Each row of a before or after table is a point. One or more steps were done to the points. Then noise was added and the rows were shuffled. The steps act on columns, c1 being the first. Write out the steps. A step turns or swaps two columns, mirrors them in a line or flattens them onto one, adds a multiple of one to another, or multiplies or shifts one. Angles are multiples of 10 degrees, from the lower column toward the higher: turns from -170 to 170, lines from 10 to 170 but not 90. Use the fewest steps. Two steps may share a column if one is a turn and the other turns, adds or multiplies; they go together, in the order done. Otherwise the lowest column goes first.
In the rows, 128 means zero.

Before, 8 rows:
[[129 156 169]
 [148 182 100]
 [155 198 110]
 [ 83 166 138]
 [133 215 137]
 [160 112 119]
 [114  65 129]
 [113 162 170]]
After (8 x 3):
[[128  74 108]
 [125 157 151]
 [134  80 187]
 [120 177  86]
 [154  52 175]
 [170  88 115]
 [171 106 125]
 [117  92 179]]
Steps: turn c1 and c2 by 150 degrees; turn c1 and c3 by -110 degrees

Before:
[[ 59 119  90 130 113 169]
 [180 157 142 106 157 129]
 [120  68 147 132 163 126]
 [ 62  71 123 143 179  77]
 [194 151 100 122  65  97]
 [123 156  85 192 113 203]
 [117 160 174 134 124 168]
 [146  93 104  56 154 140]]
After:
[[147 106 141  82 161 158]
 [159 129  60 123 120  91]
 [107 194  93 169 160 176]
 [143  76 170 131 131 155]
 [195 160 169 118 131 113]
 [ 83  57 163 143 153 115]
 [128 167 148 134  86 151]
 [ 49 137 102 126 155 167]]
Steps: turn c3 and c5 by -60 degrees; add 0.5 times c3 to c1; turn c2 and c6 by -30 degrees; multiply c4 by 0.7

Before, 8 rows:
[[108 143 213 145 166 115  51 151  78]
 [ 75 186 173 101 154 100  91  99  72]
 [ 85 127 146  94 142 157 107 111  79]
 [ 98 172 177 116 140 125 122 161  64]
 [166 139 108 121 103 105  98 197 157]
 [101 123 132 171  93 122  99 190 170]
 [146 108 161 136 103  73 121 180 147]
 [126 100  94 169 124  90 103 198 131]]
After:
[[153 122 103 178  95 161  65 129 102]
 [138 111 127 115 109 207  68 148 164]
 [133 144  78  94 105 178  73 127 123]
 [ 91 194 183 165 155 124 109 104 198]
 [103 168 147 154 144  84  73 150 181]
 [167  94  65 140 124 172  82 126 167]
 [ 84 133 149 152 141  60 120 114 135]
 [137 144 191 142 164 108  32  94 184]]
Steps: turn c1 and c4 by -70 degrees; turn c3 and c8 by 30 degrees; turn c7 and c8 by 60 degrees; multiply c6 by 1.6; turn c6 and c9 by -140 degrees

Before:
[[133 175 101 132  84 209 125  69 140 147  87 147]
 [ 84 118 122  87  94 104 106 159 129  78 136  57]
 [128 111  94 116 105 154 120 170 126 157 176  88]
 [102 191  93 120 127 145 132 182 110 145 159 132]
 [129 166 126 199 106 172  80  64 129 143  95 130]
 [109 107  77 118 107 122 135 206  94 130 124 137]
 [160 140  85 102 144 118 131 205 142 119 133 101]
 [119 158 110 135 134 154 110  27 112 170  94 129]
 [ 99 149 153 170 148 224 128  44 111 136  73 114]
 [ 64 108 112  98 129 134  71 145 179 128 113  90]]
After:
[[ 63 159  95 108 129 141 176 111  87 155 113  60]
 [ 82 168 118 118  79 168 141 131 151 172 111  26]
 [133 139 100 111 115 155 100  84 115 103  81  59]
 [120 120 102 159 143  27 151 156 124  84 150 101]
 [129  57 105 169 109  49 182 120 120 118 132 101]
 [111 138  80 106 107 199 107  93 158 107 137 108]
 [133 124  94 173  91  36 139  88 108 117 162 117]
 [157 153  90 139 141 200 109 101 120 143 126  69]
 [101 137 102 193 133 167  98  87 135 104 104 102]
 [101  87 140 150 150   9 161  89 138 112 175  83]]
Steps: turn c2 and c4 by 90 degrees; turn c7 and c11 by 150 degrees; turn c3 and c7 by 20 degrees; add 0.3 times c10 to c5; turn c9 and c10 by 150 degrees; turn c6 and c8 by -120 degrees; shift c12 by -30

Before:
[[ 93 147 174 148 181 136  74 154 153 152 154 158 121 224]
 [ 99 152 119 102 162 101 138 139 113 150  71 130 133 110]
 [160 113  82 138 101 184  71 148  70 165 122  78 197  91]
 [166 118 177  95 125 230  81 119 119 205 150 106 155 173]
 [134 126 137 175 139 157 117 185 136 122 107 101  91 179]
 [121 151 108  53 108 156  64 102 118 105 131 124 112 159]
 [157 104 127 103 139 166  88 197 171  59  60 158 131 101]
 [112 127 123 150 119  83  99 117 153 127 127 136  83 164]
 [114  94 181 125 130 144 151  96 124 104  60 116 146 182]
 [120 106 152 107  18 159 111 134 126 138  98  63 146 165]
 [100 157 108 187  95 168 194 133 131 150 168  68 141 121]]
After, 11 rows:
[[102 152 118 134 157 155 133 134 101 139  65 134 114 108]
 [ 98 128 123 178 122 172  99 120 150 139 135 131 172 165]
 [142 111 131  85 146 100  84 199 181  66  61  85 145 100]
 [178 116  79  72 100  63  69 147  84 139 124 163  50  91]
 [ 85 146 174 217 182 132  72 154 137 156 150  93 128 219]
 [121  99 178 142 133 114 148  97 119  96  63 137 121 185]
 [121 106 153 115  16  68 113 131 123 132  96 185 110 161]
 [129 129 139 171 138  87 120 184 138 133 109 148 166 183]
 [167 115 172  39 122  27  79 115 132 193 148 119  80 173]
 [124 157 110  56 107  96  62 103 116 110 134 126 154 155]
 [101 157 106 236  93  73 196 132 120 144 168 164 109 123]]
Steps: turn c1 and c9 by 20 degrees; add -1.5 times c1 to c4; turn c6 and c12 by -160 degrees; mirror c10 and c13 in the line at 170 degrees

Before (10 x 20):
[[ 82 157  47 148  99 130  91 122  99  80 169  83  67 188 142 192 160 100
  147 188]
 [130  96 123 150 148 180  87 127  98 180  83 147 156  72 161  93 181  84
  175 109]
 [142 180  66 176 151 100 132 112  81  88  83 170 171 120  70  92 164 139
  186  82]
 [146 176 107  93 127 151 108 114  54 141 160 104 139  91 140 169  84  72
   75 188]
 [141  87  26  69  76 175 124 125 136 190 147  87  70 174  88 142 107 112
  167 171]
 [169  79  80 151  69 131 165 165 131 176 116 130 161 155  59 139 142 131
  103 150]
 [ 62 152 138 134 105 107 126 149 102  85 129 112 138 100  54 106  99 123
  125 137]
 [119  92 143 120  68 103  79  70 160  93 133 124 128 145 171 139 169 121
  150 104]
 [ 90 128  73  98  73 150 187 186 110 134 166 170 160  84 111 158 120 183
   91 112]
 [ 89 171 116  91 123 162 125 138 126 170  72 137  76 110 146  84  84 124
  176 132]]
After:
[[165  99 120  93 124 163 122 136 129 172  71 131  78 110 146  81 138 159
  176 138]
 [ 93 112  63 176 113 100 127 114  79  87  86 181 171 119  64  94 157 178
  186  81]
 [117  58 106  96 139 148 111 115  51 145 165 108 138  87 138 167 111 141
   78 188]
 [162 139 140 119  91 103  78  67 158  93 130  94 132 147 175 136  85  96
  151 102]
 [160 108 135 134  92 104 126 150 102  84 126 105 143 100  57 106 193 141
  126 138]
 [148 140  27  71  96 175 122 124 138 190 141  65  71 175  90 144  65  86
  165 172]
 [174 177  75  97  57 144 186 182 111 130 170 137 162  84 110 164 123 158
   94 114]
 [ 79 158  80 147  52 131 165 167 128 174 119 100 164 157  59 138 127  87
  105 148]
 [166  89  44 150 130 131  93 120 100  85 173  74  63 188 140 198 151 143
  151 192]
 [136 105 127 148 149 182  89 126 102 180  82 156 159  71 163  90 107  77
  174 104]]
Steps: add -1.5 times c4 to c17; turn c1 and c17 by -150 degrees; mirror c2 and c18 in the line at 60 degrees; turn c5 and c12 by 30 degrees; add 0.3 times c15 to c5

Before, 13 rows:
[[178 138 157 133  91 152  81 120  71  77 148  63 148 167 149 121 163 162
  138 132 190  97 195  52 170  59 111 123  88 131 109 103]
 [142  73 103 104 115 112  73 199 104  62 146 145 140 183 140 155 122 148
   72 111 161 113 142 105 169 117 171 113 172  66  76 186]
 [159 117 127  69 149 158  54 149 149 141 116 159 132 183 123  70 193  82
  142 116 141 178 150 129 182 166  83  96 156 178 106 153]
 [ 89 172 112 145 108 138  93 155 181  53  74  64 111 148 127  82 108  56
  131  74 163 116 129  70 224  52 107 129  85 132 132  76]
 [167  84  90 143 153 135  61 109 177 117 162 140 131  92 161 129 195 109
  133 136  74 167 143  85 140  60  78 160 152 100 179 117]
 [102 146 158 125 203 124  91 207 138 146 106  78 130 113 153 109  88  93
  150 144 174  90 146  61 176 107 146 115 118  72 139 189]
 [106  87 110 155 184 130 163 116 131  77 148 159 126  95 149 158 152  55
  184  80 174  93 147 160 123 111  99 137 145 172 121  95]
 [110 152 119 145 200  95  77 196 131  59  71 177 163  87 118 154 104 134
  186 100 151 136 128  99 119  82 110 119  72 105 144  69]
 [ 64 126 143  74 115  78 107 207 169  75 118  63 110 100 147  69 127  80
  103 150 108 160 198 169 156  52 162 191  73  89 147 110]
 [134 112 108  93 134  95 149 146  77 118 178 176  96 192  82 152 133 158
  119 138 175  74 155 169 150 166  89  70 112  67  88 179]
 [145  75 194 112 168 106 158 114 164 175 119 124  95 188 113 155 149 163
   84 123 109 117 119  52 118 153 195 175 137 107  78 183]
 [ 96 167 138  95  85 117 140 184 149 172 178  81  77  90 131 115 114 173
  119 191 142 100 109 138 210 148  87 140  67 114 157 126]
 [158 115 101 134 113 161 159 154 107 171  71  91  96  86 106 146 120 134
   96 171 160 105 155  70 156  91 130  83 115 138 134 185]]
After:
[[ 91 172 111 148 110 134 147 153 182  53  81  61 153 189 136  88  31 129
  137  73 164 127  90 122 195  46 107 127  81 127 135  80]
 [155 113 106 127 108 159  88 153 108 179  67  90 142 148 103 142 107 116
   92 162 164 105 170  70 142  91 126  85 114 147 131 174]
 [182 141 155 136  91 155  69 116  75  78 159  62 189 211 146 115 121 116
  135 139 194  93 113 119 187  55 112 123  79 133 103  60]
 [156 115 126  64 146 160  80 151 148 141 117 158 178 158 119  71 127 135
  144 111 137 180  60 172 214 167  80 102 155 180 110 124]
 [144  78 196 113 170 106 119 116 167 172 120 126 135 225 117 154 158 127
   84 129 113 121 155 140 135 156 195 177 138 103  77 185]
 [107 145 154 128 205 131  72 210 137 151 105  70 169 179 149 106  63 120
  154 153 179  82 103  75 141 109 152 122 121  76 142 163]
 [113  84 111 149 187 127 144 113 129  79 148 156 171  90 150 150 167 123
  188  82 168  89 171 114 141 107  98 135 154 179 131  93]
 [145  68 104 103 119 115  76 202 100  69 150 149 179 182 135 159 110 125
   78 110 161 109  78 162 152 121 169 107 168  58  85 158]
 [ 63 115 145  76 108  78  79 211 170  84 117  60 151  81 147  64  88 129
  101 148 114 168 134 126 143  52 168 187  78  92 140  75]
 [140 109 110  96 134  92  84 152  76 125 173 180 136 120  83 150 135 127
  123 134 171  61 157 194 149 161  92  72 111  60  85 169]
 [ 95 154 120 147 203  88 135 188 136  57  62 178 198 136 120 159 123 136
  189  96 154 127  78  78 107  80 111 115  72 100 143  65]
 [163  82  89 143 151 134 105 116 177 115 159 154 174 151 159 131 172 123
  138 138  79 166  80  75 183  62  81 158 154 103 189 103]
 [101 160 144  97  86 117 149 185 152 179 180  84 124  96 129 119  57 132
  124 191 133  99 129  93 186 142  86 145  60 110 157 138]]
Steps: turn c7 and c23 by 70 degrees; turn c7 and c32 by 30 degrees; shift c13 by 40; turn c14 and c24 by 60 degrees; turn c17 and c25 by 40 degrees; add 0.3 times c16 to c17; multiply c18 by 0

Before:
[[155 109 118 133 138 128 120 135  88 140 125  81 133 106  92  81 117 136
  116 100 165 134 117 108 175  73 112  83 112 185 164  99  99 152 146  99
  132 208  89 156 101 161 117  85 172 151 110 141 138 129 127 167 173 131
  126 102 132 112  54  87 161 168 203 143]
 [ 76 115 132 112 166  97 146 151  76 177  75 137 102 132  99 169 139 191
  128  86 131 131 172 157  97 118 182 137  95  90  76 150 154  92 166  67
   92 177  62  51 110  69 125 164 143 108 181 195 167 183 120 196  94 184
   83  86  73 103 113  87 130  99 159 110]
 [167  78 114 164 127 165 108 157 128  99 168 155 162 192 107 175 174 160
   95  49  81 186 167 183  99 189 102 122  54  93  96 127  92 173 104  60
  121 133  98  54 119  78 122 181  73  76  98 178 130 149 119 106 181  98
   69 193 109 189 139 187 168  95 127 140]
 [167  73 149 160 193 203 147 105 164 102  96 186 162 167 104 121 125 182
   98  80  95 101  88 118  82 146 125 125 102  98  62 116  92 178 100 130
  125 141  98 109 149 176 112 177 187  85  92 111  75 113 118 184 146  75
   88 168  52 134 129  78  84 172 125 133]
 [117 110  95 191 159 118 196  90 140 184 140 118 194 130 133 113 125 118
  103 153 129 186 149 140 155  97 166 157 107 188 133 152 115 110 168  67
  130 119  97 167 112  76 168 101  81  78  91 103 113 190 148 114 135 133
  137 188  51 193 102 183 105  99 106  65]
 [ 82 164 177 140 109  94 111 111 149 131 141  91  81 101 163 121  64 131
  173 104  61 133 141  74  71 146 189  92  86  90 116 115 164 113 200 147
  172 143  68 170 129  85 170 154 152  49 198 111 174 102  96 194  96 162
   77 128 131  83 116 173 149  89 143  84]
 [116  97 135 199 137 176 117 136  98 173 157 155  97 193 108 136 175  99
  177 134 147 162 130 145  92 171 135 161 154 163  60 138 181 202  90 153
  162 102 163 142 151  83 213 101 135 133 168  86 126 166 132 108 161  80
  148 171 140 138  82 190 161 110 204 107]
 [136 143 141 174 171 156 160 135  83  99 155 154 129 103  51  64 146 104
  151 125 124  91  80  72  85  86 186  67  89 126 158 127 189 193 126 165
  170 108 125 153 172 173 163 155 183  93 124 181 137 179 197 166 120 161
  119 173 159 164  80  90 139 143 114  96]
 [155 105 134 200 166  97  89  73 177  72  64 174 188 125 140 145 150 123
  173 148  99 113 159  80  81 137 177 155  52  87 136 150 139  89 152  56
  100 123  95  83  81 185 107 111  83  92  98 128 139 116 107 131 118 145
  116  84  68 198 114  78 112 137 142 131]
 [146 145 171 198 108 113 168 106  79 140 106 117 150 116 149  88 178 111
  184 135  66 163 181  73 139 104 127 139 130  84 178  87 136  96  92  96
  113 206  99 125 148  89 149 163 105 118 121 127 129 106 152 106  77 140
   73 115  91 113 161  77 172 111  90 111]
 [153 168  89 111 207 159 164 121 171 134 103 179 145 195 138  84 105  89
  187  76 132 166 136 101 122  93 104  92  56  86  71 155  99 110  93 149
  109 155  82  59 153 134 185 122  92 140 131 115 106 164 180  83 102  84
   95 174 154 176  94  91  64 116 144 148]
 [182  77  65 101 152 153 108 128  75 103 140 189 141 131 113 122  60 192
  147  69 105 141  94 102 175 148 157  74 134 104 169 130 103  98 125 147
   72 112 178  69 146 162 110  76 163 161 123  97 134 102 112 167 124 165
  114 174 113  88 171 175  69  61 108  71]
 [144 169 122 127 189  86 109 150  88 169 100 132 103 146  72 109 163 152
  156 117 110 153 138 162 121 136 135 149 154 155 152 134 186  97 196 162
  113 161 162  94 144  93 210 135  67 101 189 122 133  96 162 113 160 151
  128 141  55 145 161 121 145  58 204  44]
 [164  86 144 182 224 132 126 128 174 139 115 187 121 188 156  81 171  93
  116 166 130 110 159 121 130  73 181  95 114 121 161 141 174  86  82 112
   67 109 119 140  64 183 131 158 149 156 179 180  99 111 114 199 187 110
  165 191  89 200 116 125  79 152 172  76]]
After, 14 rows:
[[160  87 149 121 223 134 124 122 174 139 119 205 124 192 156  83 167  95
  111 125 133 160 156 120 130  72 187  96 112 123 163 135  66  96  85 115
   67 103 122 140  59 181 134 157 148 101 181 175 141 110 113 201 180 105
  168 188  88 203 120 126  83 151 169  72]
 [117  99 137  95 141 175 119 140  95 172 161 194  95 192 108 140 175  99
  176 100 149  98 130 148  85 175 135 164 152 161  60 123  86 205  91 148
  160  99 162 148 152  85 220 100 131 110 162  85 142 160 130 104 160  80
  148 175 141 136  89 189 156 107 211 110]
 [157 107 113  92 137 133 113 138  91 135 121  96 130 102  94  79 119 135
  114 126 166 114 118 109 175  73 119  84 116 191 166 166 164 149 146  98
  129 213  89 154  96 157 118  81 169 124 105 140 124 133 123 163 178 132
  127 103 127 115  54  84 160 172 202 149]
 [136 148 142 107 176 154 160 138  81 102 152 177 127 105  51  71 147 110
  148  82 128 156  86  69  88  87 186  68  86 127 165 109  82 196 126 165
  175 108 122 157 166 171 166 154 182 155 125 181 115 181 197 166 124 163
  124 173 165 163  78  90 140 140 109  96]
 [166  75 153 144 193 200 142 100 164 103  96 191 167 160 102 120 129 179
   94 116  92 183  88 114  78 140 124 127 101  97  60 110 186 178 104 131
  125 142 102 109 154 177 113 184 185 173  91 110 150 112 117 186 145  75
   83 166  54 131 129  80  81 172 127 135]
 [150 144 171  71 106 111 168 105  81 149 106 163 149 120 148  84 177 114
  179 129  64  92 184  77 143 108 128 141 128  83 181 156 113  96  92  92
  107 208  99 127 149  89 148 164 105 159 125 132 140 108 151 107  81 140
   81 112  93 117 163  72 171 110  95 108]
 [156 168  83 170 205 158 162 121 167 139 102 152 141 193 134  90 103  89
  183 106 137 106 134 104 129  97 106  92  58  84  71 112 184 106  96 142
  105 156  80  60 150 131 184 122  94 104 128 112 150 158 174  79 104  87
  102 176 156 177  90  93  61 117 141 148]
 [ 80 161 176  96 111  91 109 110 147 131 138 103  84 105 159 119  63 133
  171  94  58  98 145  72  71 148 184  95  86  91 117  85 113 118 196 143
  172 144  69 173 132  84 170 153 148 199 198 112 103  97  92 197  93 159
   71 129 127  86 117 175 150  88 145  80]
 [151 104 134 101 161  89  90  80 172  71  70 215 192 123 140 149 153 120
  173 135 102 138 164  81  82 136 175 155  56  88 131  88 109  85 153  58
  100 124  91  87  80 182 106 108  84 142  99 126 116 116 108 135 123 146
  114  86  70 202 114  80 109 142 138 129]
 [ 77 112 133 148 166  99 149 146  82 177  78 125 101 133 100 162 146 191
  129  71 132 106 175 157  97 124 184 144 101  89  80 106 137  93 165  68
   95 172  62  52 111  63 129 161 146 132 185 196 103 188 120 193  90 184
   84  85  72 107 103  89 129 102 159 113]
 [111 108  96  73 159 118 195  86 139 186 142 165 193 133 136 114 119 118
  104 155 124  84 151 145 160  98 169 158 109 180 127  73 121 112 167  70
  126 118  99 171 108  78 170 101  78 157  94  97 154 190 144 117 136 133
  135 190  48 194 106 183 104  96 105  70]
 [143 171 121 133 186  92 109 150  94 160 109 129 108 146  73 110 163 153
  159  87 112 102 146 162 121 131 133 150 154 153 145 110  89  94 194 166
  108 153 157  90 144  94 209 129  71 142 186 117 134  99 167 111 161 152
  131 139  62 145 161 118 145  56 206  47]
 [184  75  66 191 154 160 109 126  77 104 147 154 142 130 114 117  56 190
  150 101 102 114  98 106 178 141 159  71 132  98 170 147 187 101 124 152
   74 121 176  66 149 159 114  80 164 101 125 100 128 100 113 171 123 161
  110 171 112  87 169 173  69  65 109  72]
 [165  77 115 115 121 172  99 160 133 100 167 174 165 188 108 175 175 165
   98  93  77  71 164 183 100 190  96 122  54  90  97 101 205 171 106  62
  125 131  99  56 114  77 123 178  76 170  99 179 153 145 118 105 183  98
   73 194 114 191 138 191 171  96 132 136]]
Steps: mirror c4 and c12 in the line at 70 degrees; mirror c20 and c33 in the line at 160 degrees; turn c22 and c49 by 150 degrees; multiply c49 by 0.7; turn c32 and c46 by -140 degrees
